Each row of a before or after table is a point. One or more steps were done to the points. Then noise was added and the rows were shuffled. The steps act on how far a point lies along the listed directions, d1 being the first. Write out the steps. A step turns or swaps two directions, mirrors them in a line or flattens them onto one, adds a multiple of one to another, or multiplies one. Angles are multiples of 10 degrees, from the lower direction toward the higher: turns from -170 to 170, lines from 10 to 170 but not 90. Use the fewest steps. Two steps may share a direction if one is a turn and the other turns, adds or multiplies; they go together, in the order done. Otherwise the lowest direction goes first.

Directions:
(1): [-36 -44]
(2): [-44  36]
Before, 12 rows:
[[ 57   8]
 [-80  -4]
 [ 23   3]
 [-64 -35]
 [ 33 -12]
 [-48 -39]
 [ -3 -42]
 [ 63 -24]
 [ 13  45]
 [-72 -54]
 [ 49  15]
 [  2 -36]]
After, 12 rows:
[[-47 -34]
 [ 41 -17]
 [-47  28]
 [ 23  58]
 [-12 -55]
 [ 16  -1]
 [ 34 -61]
 [-11 -49]
 [ 22 -32]
 [-53 -18]
 [-59 -42]
 [ 39  -3]]
Steps: add -0.7 times d2 to d1

Directions:
(1): [-51  -9  47]
(2): [ 18 -67   6]
Before, 11 rows:
[[ 22 -27  11]
 [-54  -9  44]
 [  7  11   7]
 [-12 -16  -9]
 [ 17   8  -7]
 [  2 -19  14]
 [-16 -53  26]
 [  5 -95  15]
 [-24 -48  21]
 [-31  -7  28]
 [  7 -17 -10]]
After (11 x 3):
[[ 18  11 -11]
 [ -5  41 -11]
 [ -3  -1 -21]
 [ 36  -2  -9]
 [-13  67 -17]
 [ 30  32 -43]
 [ 10 -12 -15]
 [ 63  14 -72]
 [  2   1  15]
 [ 20  34 -44]
 [  5 -15  12]]
Steps: mirror d1 and d2 in the line at 130 degrees

Directions:
(1): [-76  -2  25  -9]
(2): [-21  53 -46  34]
(3): [ 16  59  49 -16]
(4): [  4 -12  36  71]
Before, 14 rows:
[[  6  -9 -19 -12]
 [-21  33  -6 -31]
 [  3  -3 -10 -26]
 [-18  -7 -14 -32]
 [-32  -1   6 -50]
 [-26  -5  -5 -14]
 [  0 -42   7 -18]
 [ -3  -3  24  27]
 [ 25 -30 -17  19]
 [ 41  18   8 -13]
 [ -4   1  30 -16]
 [-37  -9 -29 -15]
 [-17  -1 -15 -32]
 [-18 -58  24  -3]]
After:
[[ -2 -25  -9 -24]
 [ 14 -24  35 -39]
 [ -3 -11 -13   1]
 [ -2 -21 -13   0]
 [ -2 -27 -19 -17]
 [ 20 -82  47 -29]
 [ 32 -93  76 -19]
 [-17  -7 -44  20]
 [  8   1  13 -33]
 [-16  32 -47 -13]
 [  4 -39  -7 -46]
 [  5 -31  18  22]
 [ -6 -21 -24 -13]
 [ 10  14  34  10]]
Steps: multiply d1 by 0; multiply d2 by 2.5; turn d3 and d4 by -40 degrees

Directions:
(1): [ 64 -17  14  22 -40  56]
(2): [  2 -67 -11   0 -47 -54]
Before:
[[ -4 -60   4   6 -36 -39]
 [-36  35  13  -5  39 -47]
 [-26  47   0 -13  56 -21]
 [-81 -18 -20  -2  30 -82]
 [-52 -10  -3 -19  32 -34]
 [-20  26 -16   2  49 -23]
 [-71  73   0 -23  83 -19]
 [-68  69 -22 -22  64 -19]
 [ 11 -35  -8 -17 -32 -44]
 [ 34 -11   3   8 -17  -4]
 [-29  18   5 -18   3 -22]
 [ 26 -36 -16  -2 -25  -4]
 [-30  48 -11   3  39  -3]]
After, 13 rows:
[[-95 -15 -22  -6  38 -95]
 [-28 -58   0  -6 -21 -64]
 [-13  24 -13   3  45 -15]
 [ 25 -15   3   3 -16 -10]
 [-46  65 -17 -17  51   1]
 [-31  31  11   1  36 -38]
 [-11  41   7  -3  47  -6]
 [ 13 -36 -18  -5 -13 -13]
 [-29  16   5 -17   6 -22]
 [-13  44  -7   3  34   7]
 [-56  -7  -4 -22  36 -38]
 [-43  70   3 -14  67   3]
 [ -7 -29 -10 -25 -21 -60]]
Steps: add -0.5 times d2 to d1

Directions:
(1): [-59 -12  48  14 -46  39   6  56]
(2): [ 16 -18 -51  26  50  67  -8  46]
(3): [-34  50 -12   1  38 -24  81  25]
(4): [-45  76 -37   3 -12  14 -58 -14]
Before, 11 rows:
[[-80  59   7  -3  -8  20  -6  14]
 [ 33 -30  -7  -3  -2  -8  16  -8]
 [ 49 -39 -10  16  65 -22  43  -6]
 [  9  13  14   5   0 -10   1   5]
 [ 21 -23  24 -23 -18  -9  -9  -9]
 [-29  52  -6 -15 -22 -37 -10 -12]
 [-63  63  20 -18 -26 -24  39  12]
 [-95  74  13   2 -23  -5  -6   3]
 [ 41 -46   8  -4  25  12  39   5]
 [ -2  32  -9 -19  -4   9 -46 -29]
 [ 30  16   8  -8  -3 -15  31  -2]]
After (11 x 8):
[[ 33  13   5  -7 -18   0 -11 -12]
 [-13   0  30 -17 -19  13  -9   0]
 [ 29 -40  -9  23  17  26 -49  -7]
 [  5  14   8 -20 -26 -45 -11 -24]
 [  2 -14  -6   4 -20  15  -8   7]
 [ 13 -14  -9   2  12  36  -5   6]
 [ 22  40 -15 -34   8 -63  18 -55]
 [ 13  13  12   5  -1  -9  -7   0]
 [ -2  29 -10 -21  37 -32  28 -32]
 [-18   8  22 -17 -20   2   2  14]
 [ -7  36  -4 -18  24 -61  26 -50]]
Steps: turn d1 and d3 by 100 degrees; flatten d2 and d4 onto the line at 170 degrees

Directions:
(1): [-18  -7 -36  22 -95 -29   0 -14 -49]
(2): [  9  69  26 -11 -14  35  68  35 -41]
Before:
[[-41 -74 -25  10 -63 -55 -43 -35 -16]
 [-22  63 -27  39 -83  35  46  20 -81]
 [-49 -38 -22  16 -57 -60 -33  -5 -20]
 [ 21 -10  -2 -19 -52 -23  33   8 -14]
 [ 39 -59  22  -4  81  10 -61 -27  94]
 [ 26 -68  10  11  78 -17 -52  -6  81]
 [ 42  12  41 -44  67  25   0  10  47]
 [ 30  41  40   4  69  44  47  36  22]
 [  1   2  27 -24  50   3 -12   6  40]
 [  4 -50   8  22  48 -38 -41 -35  16]
 [-18  23  20 -13 -69  30  31   8 -55]
 [ -5  19 -18   1 -95   0  19   5 -50]
 [ 20  47  25 -39  49  28  41  42  -6]
 [ -8  48  37 -17 -40  19  60  26 -85]]
After (14 x 9):
[[-10 -32 -39   7 -85 -29 -38 -24 -18]
 [ 20 -36  12  16  83   1 -30  -4  69]
 [ 11 -40  -6 -24  65 -17 -40  -5  45]
 [  1  15  32 -26  45   4  11  19  33]
 [ 21 -38 -14 -14 -48 -32   5  -2  -3]
 [-39 -54 -73  59 -58 -25 -74 -39 -10]
 [ 41   3  32 -42  68  18 -15   8  54]
 [ 56  66  72 -22  56  73  57  33  24]
 [-27  32  13  -8 -82  -3  60  13 -79]
 [ 17  48  42   4  22  12  51  14 -42]
 [ 47  56  52  -5  52  46  68  51  10]
 [-27 -59 -12   7 -59 -11 -46 -35  -8]
 [-42  24   1   6 -68 -27  28  26 -62]
 [-25 -82 -10   7 -15 -46 -72 -40  -3]]
Steps: multiply d2 by -1

Directions:
(1): [ 22 -13 -36   1 -18 -41  82  19 -52  -6 -63]
(2): [-84 -22  34  44 -10  42  31  28  33 -27 -44]
(3): [ 10  73  50 -14 -34 -30 -33 -32   6 -38 -65]
(4): [  1  46 -10 -61  43   0  17  73  57  30 -22]
(5): [ 39  26  49  27  62   1  68 -20  13 -45  37]
Before:
[[-16  23  66  14  61  18  40  12  41 -15 -15]
 [-39  12  61  13 -19  -9 -80  -9  17  -9   2]
 [ 36  35  63  -3 -38 -32  27 -70 -51 -66 -51]
 [-36 -18 -22 -38  -2  32 -60  35  36  22  32]
 [-48   8 -19  -5  14   1  85  64  48 -28 -49]
 [ 14  35 -14 -38  36 -19  58  60  44  48 -39]
 [ 37 -26 -28  11 -17  -8   5 -28 -58   6   2]
 [ 19  -7  57  15  12  12   6 -49  -2 -24  52]
 [  3  30  41  -1 -24  -7 -32 -36  -7 -38 -21]]
After, 9 rows:
[[-35 -11  19   3 -42  20 -79 -32   5 -24  12]
 [ -4  14 -59 -44 -47 -45  -5  20  -6   2 -49]
 [-26 -11 -48 -22 -55 -21 -18  29   0  68 -69]
 [ 22 -25 -16  -9  34  11  11   2  -6  10  64]
 [  8  22  45 -32  39  16  22  15  47   5  31]
 [ 16  -4  20  33  13  11  54  -9 -19 -30 -19]
 [  8  19  -3 -54  35  -8 -28  40  27  52 -15]
 [ 52 -34 -28 -34  63   2  99  25 -28  16  56]
 [  6 -24  28  17  30  -6 -50  -9  -3  16  88]]
Steps: multiply d2 by 0.4; turn d2 and d3 by 150 degrees; turn d4 and d5 by -80 degrees

Directions:
(1): [-41  62   0 -13  33 -16 -88   1 -10  64 -15  11]
(2): [ 51  40  46  -6   1 -74  13  23  -7   9  20 -80]
(3): [ -5 -34  12  67  39 -67 -15 -80  25 -13 -10  12]
Before, 12 rows:
[[ -3 -11 -35 -26  -9  49  29  22 -12  -1  18   4]
 [-46   5 -42 -23 -11  89 -30  26  -6  14 -26  73]
 [ 12  19   3  12  21 -33 -11 -15  11   6  -6 -31]
 [-22   4  -5 -14  17  -1  -4   1  -1  12 -18   7]
 [-27  13  -4  28  29 -20 -49 -41  10  38   2  31]
 [ -2 -18 -30 -23 -34  65 -13  18  15 -13   4  42]
 [ 14  19   0 -21 -21  -8 -12  21  17  13  -3 -31]
 [-17 -34   7  34  18 -14   9 -34   4 -18 -13  25]
 [-49   9 -40  -3  13  46 -60 -23  -5  44 -20  62]
 [  8 -20  -5   8  13 -12   7   5   8  -6  12  -1]
 [-20  66   6 -16  18 -23 -78  20 -14  58   5 -22]
 [-22   8  -7  17  15 -22 -30 -25   2  16 -11   2]]
After, 12 rows:
[[  0  26  17  24  25 -56 -47 -21   1  26   8 -26]
 [-46 -40 -48  10  -8  85 -10 -15   9 -15 -31  93]
 [  4  -8  -7  -1  11  -6   0  15   4   3  11  -1]
 [-24  10  -8  15  14 -20 -33 -23   1  16 -13   3]
 [-52 -25 -44  21  19  47 -44 -50   6  23 -23  81]
 [-31  -9   0   7  15   5 -11 -10  -6   3 -16  29]
 [ -5 -37 -36  -9 -32  68  -7   1  22 -26   3  54]
 [-22  -3  -4  -4  19  -5   1  -7   2   6 -17   9]
 [ 24   7   6  -9 -20 -22  -1  10  22   2  -3 -38]
 [ -2 -24 -36 -16  -7  46  37   9  -5 -13  16  10]
 [-33   9  -5  28  27 -17 -48 -43  12  37   1  36]
 [ 14  28   6   6  20 -37 -15  -9   9   8  -4 -40]]
Steps: flatten d1 and d3 onto the line at 40 degrees; multiply d2 by 1.3

Directions:
(1): [ 65   9  25  57  59 -19 -71  30  19  17  23 -22  54 -14]
(2): [ -3   7  26  62 -92  -8 -48  11   6 -24 -34 -20 -17  70]
(3): [-43  88   3 -26 -21   2 -36  32 -12 -64  -8  20  44 -55]
Before:
[[ 30  10  -6 -21  74  -8  24 -26   5  48  31  13  12 -56]
 [-55  61  -5 -48   3  27  -7  21  -8 -24  -9  41  17 -56]
 [-37  39 -18   3 -39  12  -1   2  -1 -13 -17  -4   8 -15]
 [ 19 -44 -33 -44  54  18  64 -42 -11  28   1  17 -33   1]
 [ 21 -20   6 -18  48   2  68  -7  -4  18   6  12  17 -24]
 [-11 -85 -16 -31 -11   7  76 -67 -15  45  18  11 -72  32]
 [-37  67   3   9 -66   9 -25  25  -4 -73 -32  -3  11  12]
 [-12 -39  -4 -47  13  16  50 -26  -4  -3  32  32 -15 -25]
 [-37 -11  -4 -41 -18   1  44 -28   5  -7  -6   9 -30   3]]
After, 9 rows:
[[ 11  22   9  38 -34  -1 -34  15   9 -32 -19 -24  11  35]
 [ 21  30 -20 -38  70   9   2  -7  -7 -13   2  22  28 -51]
 [ 42  -4  16  -1  72  -7  39   9   4  18  13  11  37 -34]
 [ 26   4  19 -14  51  -4 -16  15   7 -17  46  19  41 -58]
 [ 59  -5  27  50  94   1 -65  32  29  55  29  -4  50 -28]
 [ -6  40  13  -8  16 -11 -28  13   9 -31   5   3  32 -36]
 [  2  21 -11  30  -8   1 -21   7  11   9   2 -18  24 -11]
 [-64  68   4 -57 -24   4 -15  -5 -29 -58  15  37  23 -69]
 [ 62 -10   2  -3  98 -12  19 -30  15  70  37   2  10 -38]]
Steps: add -1 times d2 to d3; turn d1 and d3 by -110 degrees

Directions:
(1): [-10   3  39  32  -3  10 -37  32  18   4 -36 -48  29  18  24 -37 -75  49]
(2): [-51  42  45 -19  48  19 -23 -31 -23 -45  -1  17 -61  28  25 -34  14   4]
(3): [-27 -39   1   2  95  26   9  41  50  34   8  22  13  16 -19  -2  -9 -38]
(4): [-25  58 -51  12   0 -22  38   7 -28   1  11  -1  24 -11   0 -70 -42 -57]
(5): [  7 -13  19  36 -31  53   3  34 -36  -8  28 -48 -51  32 -56   6  -9 -45]
Before:
[[ 13 -41 -15  11  52  16  18  23  24  12  -2   1  -2   7 -29  19  -1 -26]
 [-20   7  27 -18  36  16 -22  -9  -9 -22 -22   8 -42   6  11 -17  10  -4]
 [-13 -20  -8   1  47  46  15  45   6   5  32   8 -14  20 -43 -16  -5 -67]
 [ -9  27 -32   4  16 -15  44 -35 -21   3   4  11  18 -14  -6 -24   0 -23]
 [ -9  -7  -7 -13  21  -7  -1   4  -5  -8  -3   2  -8  13 -14   7   8 -17]
 [ 13   5 -27  34 -59 -28  19  12 -21  20  20 -34  29  -1 -19 -16 -47 -22]
 [ -9  36  21  29 -19   7 -18  30 -21 -12 -36 -46  21  10  34 -58 -87  39]
 [-29  33   5 -29  30 -23 -19 -34  -1 -16   3  19  -1  -6  36 -47  -4  25]
 [-37   8  40 -11  21  23  -9  -1 -17 -31  -4 -31 -39  40   1 -12   0  11]
 [-14 -22  23  -9  44   7  -7 -10  22  -3  17  25  -8  -1   5  35  36  30]
 [  4  30 -27 -10 -23 -20  19 -43 -59 -29   6  32 -31 -16  13 -18  45 -13]
 [  3  23  19  41 -43  25 -11  26 -37 -17  -7 -39 -18  18   2  -3 -46 -12]
 [ 37 -33   2 -14   2   9   6   1  17  -6   4  17 -14  -2 -13  30  28  -3]
 [-62  33  59  17  36  51 -31  13 -20 -47   3 -24 -83  65   1 -58 -24 -16]]
After (14 x 18):
[[ -3  31 -26  -4 -17 -20  17 -36 -58 -27   8  25 -25 -14  14 -25  35 -13]
 [-17 -39  32  -9  62  17 -15  -1  35   6  16  22  -6   4   5  43  37  41]
 [-14  45  15  34 -21   2 -19  26 -21  -8 -36 -46  24  10  31 -67 -95  36]
 [ 14 -36 -14   6  36   9  16  18  18   8   3   1 -13   5 -28  23   6 -20]
 [-45  20  11 -23  71 -12 -20  -4  21   3  -2  19  12   6  34 -60 -25  17]
 [-17  33 -38   6  31 -12  47 -28 -18   9   6  14  25 -11 -11 -37  -9 -38]
 [ 20  25 -43  29 -82 -40  31 -10 -40  16  31 -29  24 -15 -17 -17 -30 -34]
 [-30  19  49  -3  -5  20 -25  -7 -25 -41 -20 -48 -33  43  12 -17 -13  34]
 [-11  -5  -4  -9  16  -5  -8   6  -6 -11  -6  -1  -8  11 -16   7   7 -14]
 [  2   6 -14   1   3  34  13  28 -18  -9  25 -10 -20  13 -33 -24  -8 -53]
 [ 43 -41   5 -16   1   9  12  -5  17  -6   3  23 -19  -1 -18  37  42   1]
 [-19   9  40  -8  35  14 -34  -1   0 -24 -29  -7 -32  14  20 -25  -9  13]
 [-52  58  76  35 -22  40 -54   6 -39 -64 -18 -64 -74  62  24 -81 -56  27]
 [ 16  46  19  44 -98  12 -13  10 -63 -36 -10 -51 -20  11   9  -7 -45   7]]
Steps: add 0.5 times d2 to d1; add -1 times d5 to d3; multiply d4 by 1.3

Directions:
(1): [-19  25 -28   0  35 -25 -38  56 -42 -11  21 -18 -79 -20  27  18 -35  -3
 -45 -51]
(2): [-68 -11  57  -6 -53  66  -3  -4  21  61  -2  -5 -40  11  51 -13 -17   9
  -2 -17]
(3): [-64   7 -66   1  47   2   6 -59  -7   7  15  65  12  17  27 -35  10  51
 -24   3]
(4): [-46 -46  -6 -12   8  39 -69   1 -56 -35 -14   7  54 -41   6  12 -36 -34
  41  13]
(5): [ 17  -3   0 -95   4  23 -74  -9  35 -10  18 -30  13  35  -9  13  27  20
 -58  17]
(6): [ 55 -51 -14  17  39 -23 -25 -16  26  42 -18  11  -3  53  74   9 -45 -44
   6  15]
Before (10 x 20):
[[-64  -6   0 -13 -14  61 -18   0 -13  19 -11   9  10   2   6 -28 -15   1
   18  -2]
 [-16 -55 -44 -11  45   0 -66   6 -17 -26  -4  21  28  -8  14   0 -30 -21
   14  -7]
 [-23  -3  35  21 -34 -13  49   4  14  28   9 -10 -41   2  27   5   6  -1
   23 -13]
 [-38  26 -95 -81  58 -54 -83  18 -46 -94  48  -6 -18   3 -22  20  -2  26
  -47 -32]
 [-67  14 -16  -8 -22  39 -25 -31 -30  -5 -17  36  12 -32 -23 -25  11  27
   19   8]
 [ 18  16 -46 -31  37 -28   0  24  23 -10  15 -11 -49  16 -10   4  16   8
  -72 -24]
 [ 24 -56   3 -33  13  34 -59  -7  21  38 -11 -18   8  46  61 -12 -23 -28
  -14  15]
 [-89 -11 -70  42  39  -6 -33 -21 -57 -37   4  44  11 -32  50 -20 -47 -14
    5 -20]
 [ 22  23  41  28 -26  -5  56   6  22  13 -15 -15 -18  -2 -12  -4 -15  -4
   29  -5]
 [-23 -44 -46   6  62  16 -59 -67 -17   4 -10  47  52  19  38 -17 -32  -1
    9  26]]
After (10 x 20):
[[-20   5 -55 -93  35 -32 -76 -11  38  -5  42 -10 -57  71  51   4  -6  25
  -73 -23]
 [ 33   0 -35  27  16 -25  25 -57  31  35 -27  45   0  34  18 -29   2   6
   12  24]
 [ 31  -3 -49  31  41 -21  28 -14   7  12 -21  25  19  30   0 -26 -13 -17
   26  10]
 [-57 -27 -51  46  29  -4  -8 -47  11  23  -2  47   0  25  95 -30 -47 -16
    0  -2]
 [ -8 -65 -25 -18  33   5 -68  -4  17   8  -5  18  16  21  42  -6 -33 -21
    2  -4]
 [-33  19 -33 -51   9  12 -23  25  -2 -27  18 -19 -29 -15 -33  -5  24  23
  -60 -24]
 [-30 -51 -30   2  42  35 -51 -85   1  14 -14  54  77  29  30 -25 -15   6
   23  42]
 [ -7  33  39  24 -29   3  40  23  -4  -8 -10 -18 -19 -29 -27  -1 -23  -1
   30 -13]
 [ 19 -41 -35 -15  40   8 -54   8 -46 -54  -7 -12  62 -24 -16  -6  -9 -32
   20  18]
 [-24  10   9  33 -18 -34  55  14 -26 -16  14  -5 -20 -31 -14   7  13   1
   36 -11]]
Steps: add -0.5 times d3 to d1; mirror d2 and d5 in the line at 110 degrees; mirror d4 and d6 in the line at 40 degrees

Directions:
(1): [ -1 -34 -10  85 -20  34  56 -27  -8 -45  -7   5   6  49 -11   4 -80  -4
  22 -56   6  67  32  68]
(2): [ 51  21  -1  25  55   4  12  82 -32   8 -21 -72  -7  17  28   4  14 -91
 -48 -46 -23   1  61 -24]
(3): [ 70 -86   7  25   6  22   3  -3  89  -8 -32 -27  -7 -28 -25 -43  60  16
  50   8  -5 -52  48  30]
(4): [ 75   4  -1  27 -47 -54  47 -24 -54 -58  71 -41 -25 -20 -40 -33  17  32
  -8  10  25  17  -2 -75]
Before, 12 rows:
[[ 39  -4  -6 -18 -39 -49   1 -44  -7 -16  58  10 -15 -33 -43 -22  27  58
   19  26  25  -4 -38 -32]
 [-17  15   7 -27  30  13   2  25 -33  18 -23  -5   7   0  10  26   1 -32
  -14  -9  -6  -3  11  -9]
 [ -3 -14  -7  15 -12  16  -5 -28  46  -7 -10  15   5  15  -6 -15 -30   5
   31 -12 -11   9  13  34]
 [ 26 -66  -6  69   8  37  26 -19  42 -37 -37   6   0  14 -28 -22 -13   9
    7 -28   4   4  45  60]
 [-52  45   7 -31  37  11 -42  43 -23  41 -15   7  12   9  31  39 -10 -58
  -39 -12  -5  -3  -9  10]
 [-47  26  15 -38  16  -9 -36  13 -13  39  12  10  24   8  12  -5  12 -20
  -17  21 -14 -35 -41 -12]
 [-17  23 -12 -35  26   1 -31  23 -18  37 -23 -21   4   7  32   0  21 -45
  -24   0   2 -18  -5  -7]
 [ 12 -41  12  25 -38 -18  18 -45 -11 -50  34  -1 -15  -4 -12 -14  -6  30
   33  15  26  17 -23  -6]
 [ 46 -82  -6  58 -24  49  45 -52  71 -16 -37  -8  -4 -15 -29 -28 -17  15
   46 -23   9  10  36  64]
 [-31  30   2 -39  19  20 -34  37  -1  26 -23 -11  -5  -2  35  31  16 -18
  -14  12  -3 -14  -8   4]
 [ 14  26  17 -29  42   7 -19  33  -5  39 -20 -23   1 -18  29   2  29 -58
  -41  14 -25 -34  -2 -44]
 [ -8 -55  10   0   1  21  -3 -15  48  15 -29  17  14 -21 -13  -5  12  25
   50 -10  -2  -8  -3  33]]
After (12 x 24):
[[-30  -6   6  13 -49 -29  16 -49 -48 -46  51  24  -9   6  -9   4 -35  31
   10  11  29  46 -49 -18]
 [  1  12   7  -6  57  28 -34  74   8  40 -44 -23   4   3  26  19  24 -79
  -27 -23 -18 -30  39  10]
 [-15 -54 -11  34 -54  41  36 -91  48 -17  -8  43   6 -10 -32  -6 -56  60
   48  -6  19  37 -23  58]
 [-57 -25   3 -22 -14  10  -9 -37  13  18 -12  47  18 -14 -12  13 -21  43
   45  -3  12  16 -42  28]
 [  0 -53  -8  58 -16  27  20 -51  40 -41 -23  44   6  10 -33 -18 -33  42
   18 -12  18  15  10  64]
 [-35  24  12 -30  28  -3 -32  27 -13  40   5  -2  22   9  12 -10  11 -33
  -22   8 -23 -40 -29 -16]
 [ -7  42 -12 -35 -45 -65  -5 -54 -47  -8  79  27 -15 -22 -31  -1  -3  51
   -6  24  33  25 -70 -46]
 [ 15 -16  10 -13  42  20   7  35  -4  23 -39 -21   6  -9   5   8  29 -40
    0 -11 -16 -25  35  -4]
 [ 18  -7 -11 -21  34   7 -28  27  12  37 -41 -37   2   2  28 -16  48 -50
  -13  -2   1 -35  18   4]
 [-28   5 -10   7 -21  10  -7 -43  20  -8   5  36  11  24  -2  -5 -52  17
   28  -2  -5  22  -8  27]
 [ 50 -19  17 -13  46  20 -17  36  46  31 -37 -44  -5 -30  14 -22  65 -56
  -16  15 -31 -61  31 -33]
 [ -6  14   4 -31  25  28 -35  50  17  23 -37 -30  -7 -12  38  18  33 -25
  -13   3 -11 -21  16   9]]
Steps: multiply d2 by 1.6; turn d2 and d3 by 50 degrees
